Rows are points. The points of each table are mixes of a few directions, plus a little noise. Count the directions of each table, and those that both share. Where both have some left over, give the other angles between the two spaces (their principal angles), to ten degrees, smallest first.

First (7 x 2)
[[  2  -3]
 [ 35 -60]
 [ -1   1]
 [  1  -2]
 [-21  35]
 [ 12 -22]
 [-28  50]]
Second (5 x 2)
[[-40 -22]
 [ 55  32]
 [ 16   9]
 [-29 -16]
 [ -3  -2]]
Directions: first 1, second 1, shared 0; angles 90

First (6 x 3)
[[-60  48 -10]
 [ -9   7  -1]
 [ 36 -29   6]
 [ 14 -12   2]
 [ 30 -23   6]
 [-13  11  -2]]
Second (6 x 3)
[[ -8   2  29]
 [ -2 -13 -35]
 [ -1  13  43]
 [ 12   4 -24]
 [ 36  37   0]
 [-36 -41  -8]]
Directions: first 1, second 2, shared 0; angles 80

First (6 x 4)
[[-10   0  -7   4]
 [-11   2 -13   9]
 [-37   5 -41  30]
 [ 21   6  -6   7]
 [  5  -4  20 -16]
 [ 34  -8  45 -34]]
Second (7 x 4)
[[-28  -3  -1  -2]
 [ 60   6   9  -4]
 [-41   0 -20  12]
 [ 23   7 -14  13]
 [-42 -13  26 -23]
 [ 27   1   9  -5]
 [  2   3  -9   7]]
Directions: first 2, second 2, shared 2

First (6 x 6)
[[-40  49  28 -25  -4 -25]
 [ 57  20  11  -7   7  40]
 [-27 -34 -27  -1  11  -5]
 [-36 -29 -17  11  -4 -25]
 [ -5 -26 -17   9   2  -2]
 [ 51  20  22  12 -11  18]]
Second (9 x 6)
[[ 23  47 -19  -4 -53 -15]
 [ 44  39  -8   6 -57  -7]
 [ 15  -8   2  -8 -41   3]
 [  2 -45  52  18   9   8]
 [-19 -22  29   7  15   0]
 [-14   3 -14   3  45   2]
 [-30  13 -16   3  60  -7]
 [  2 -30 -17  -2  36  22]
 [-23   0  -6 -21 -13  -8]]
Directions: first 3, second 4, shared 2; angles 70

First (7 x 8)
[[-30  10   0   8  27   8  16 -18]
 [-33  32  -9  30 -14   9   0   1]
 [-25  -7  10   7   9  15  18   7]
 [ 51  -1 -12 -23  -6 -26 -28 -13]
 [ 28   5 -10 -10  -9 -16 -19  -7]
 [  4 -10   4  -6   4   0   3   2]
 [  5 -29  17  -6 -11  11  10  28]]
Second (9 x 8)
[[ 12  -1   0   7 -37   1 -12  27]
 [ 33 -15   3 -15 -15  -9 -13  10]
 [ 11  -3   1   1 -19  -1  -7  13]
 [-11   2  -1  -2  23   0   8 -18]
 [  5   6   0  14 -40   5 -10  29]
 [ 34 -23   2 -29  17 -15  -6 -10]
 [-11   5   0   1  16   2   7 -10]
 [-16   5  -3   2  20   2   9 -14]
 [-60  27  -5  24  33  15  24 -26]]
Directions: first 3, second 2, shared 2

First (7 x 9)
[[-33 -11  -4   2 -37 -44  47 -33  22]
 [ 21   6   2  -1  21  26 -29  17 -13]
 [ 22   0   3  17  11   6 -17 -13 -13]
 [-18 -25 -12 -16 -45 -29  23 -37  25]
 [ 17  -6  -5 -20   5  26 -31  13  -3]
 [-10  37  15  17  45  15   7  53 -18]
 [  2   0   1   2   1   0  -1  -2  -1]]
Second (10 x 9)
[[  8   3   7  18  29 -32  12  21 -20]
 [-14  -4   6  -4  27  33  28  30   7]
 [  3  -1  15 -24  17   6   7  -2   7]
 [ 15   7   8  11  18 -47  -3   2 -20]
 [-27  22 -16 -26 -32  47 -32 -32  34]
 [  7 -35 -20  10 -56  29  -3 -14   6]
 [ 10   2   6  -3  44 -20  -1   9  -9]
 [ -7  12 -16  56 -12 -32   5  24 -26]
 [ -9   3   8 -19 -60  17  -2 -26  18]
 [ 15  -9   3 -20  25  -2 -11 -11   3]]
Directions: first 3, second 5, shared 1; angles 50, 50

First (9 x 11)
[[  4  -1   7   0  -1  -3   1  -8   3   2   3]
 [  6  -2  12   0  -2  -5   1 -13   4   3   5]
 [ 10  -3  19  -1  -3  -9   2 -22   7   5   8]
 [-11   4 -23   1   4  10  -2  26  -9  -6  -9]
 [ -8   3 -16   1   3   7  -2  18  -6  -4  -7]
 [ 27  -9  53  -2 -10 -24   5 -60  20  14  21]
 [-18   6 -36   1   7  16  -3  40 -14  -9 -15]
 [  5  -2   9   0  -2  -4   1 -10   4   2   4]
 [-13   5 -26   1   5  12  -2  30 -10  -7 -11]]
Second (9 x 11)
[[  1   8  14  -6  -3   4  -3  -9   1  -4   1]
 [ -4  17  20  12  -3  -4   0  -4  13   0   6]
 [ -4  11  17   5  -6   2  -2 -10   8  -2   1]
 [  4  -2   1  -5   2  -1  -1  -2  -1   0   3]
 [-16  16  -4  13  -1   5  -1  16   5  -5  -7]
 [  8  16  -5  -9  28 -15   6  29  -4   5  27]
 [-17  -5 -31  23   2  -3   5  28   1   2 -11]
 [ 20 -11  10 -50  -5  27 -17 -26 -26 -13  -8]
 [  8 -50 -23  17 -12 -16  11 -23   4  17 -13]]
Directions: first 1, second 4, shared 1

First (11 x 12)
[[  0   2  -3  -1   2  -7   1  -9  18   4  -7  -6]
 [  0  -1   1   1  -1   3   0   5 -10  -1   2   2]
 [  0  -2   3   1  -3   6  -1   9 -19  -4   7   5]
 [  0  -6   7   6  -6  16  -2  23 -46  -9  17  13]
 [  0   5  -7  -4   6 -15   1 -20  42   7 -15 -13]
 [ -1   7  -9  -7   9 -21   2 -30  60  11 -22 -18]
 [  0   0  -1   0   0   0   0   0   0   0   0   0]
 [  0  -4   6   4  -5  14  -1  19 -38  -7  13  12]
 [  0  -1   2   1  -2   5  -1   7 -13  -3   5   4]
 [  1  -3   4   2  -4   9  -1  12 -23  -4   8   7]
 [  0   3  -5  -4   5 -11   1 -14  28   5 -11  -8]]
Second (10 x 12)
[[ -2 -10  10   2  -3   4  -4  -3   8  -2   1 -11]
 [  9  15  -7   8   6  -4  14   3  13   2 -23   2]
 [ -8   4  -1   3  -2  10   5   2  -3   2  -3  -9]
 [-10 -13  16  12  -6  26  -7 -13  11   5  10 -36]
 [-19  15 -22 -13  -2   9  -1   9 -49   4  21  16]
 [ 12   1 -12 -14   5 -22 -10   0 -18  -3  16  32]
 [  2  -2   5   7   0   5   0  -5  11   2  -3 -11]
 [  2  -7   8  10  -2  12  -9 -15  11   5  10 -20]
 [  8   6  -3  -4   4 -18  12  12  10  -7 -22  16]
 [  6 -10   6 -12   1 -22  -1   9   6 -10  -7  18]]
Directions: first 1, second 4, shared 0; angles 40

First (10 x 14)
[[ 20  21  13 -12 -26 -25   2 -37  22  39   5 -41 -10 -15]
 [-15 -13 -14  24   1   7  19  38  13   7   3   6   8  18]
 [  2  -2  -3   9  -7   1  -4   7  10  -2   0  -1   6  10]
 [ 35  10  12 -20 -25 -16 -39 -40  23  -2  -2 -20  -2   6]
 [-23   3 -18  30  16  23  20  41 -27 -28  -8  14  13   4]
 [ 31  31  15 -26 -14 -13 -34 -60 -13 -16  -7 -27  -5 -23]
 [-24 -52   7 -29  32   0  13  13   5  25  13  55 -19   4]
 [ -2  11  -9  20  -4   9   1  15  -8 -18  -5  -7  11   6]
 [ -5   1 -10  16   2  11   1  22  -2 -18  -3   3  10  11]
 [-21  -8   4 -14  24   2  23   1 -24  12   4  19 -11 -20]]
Second (11 x 14)
[[ 14 -30 -11  14  -6  24 -13   6 -31 -14  -8   9  18  -4]
 [  9 -24  -5  -9   5   8 -37   8  12 -36  -4  34   7  29]
 [ 15 -37   4 -13  -7   0 -11 -11   6  23   4  11  -2   0]
 [-17   9  -6   8  22  14   9  13 -35 -30  -6  14   4  -9]
 [  2  25   2  19 -20  -8  35 -10  -6  43   2 -50  -1 -27]
 [-34  17  -1   3  36  12  37   9 -56 -13  -2  12  -6 -34]
 [ 26 -25   0  -2 -25  -3 -25  -8  28  13   1  -4   6  17]
 [ -5  37  -3  18  -8  -6  13   5   5  -4  -2 -28   3  -1]
 [  8  10   4 -12  -9 -19 -31   0  57 -14   4   4  -4  39]
 [-12 -16   5 -19  23   3  -2   0 -11  -8   3  32  -8  -3]
 [ -6  34  12  -6 -10 -28  24 -13  32  40  10 -34 -16  -7]]
Directions: first 4, second 4, shared 3; angles 90
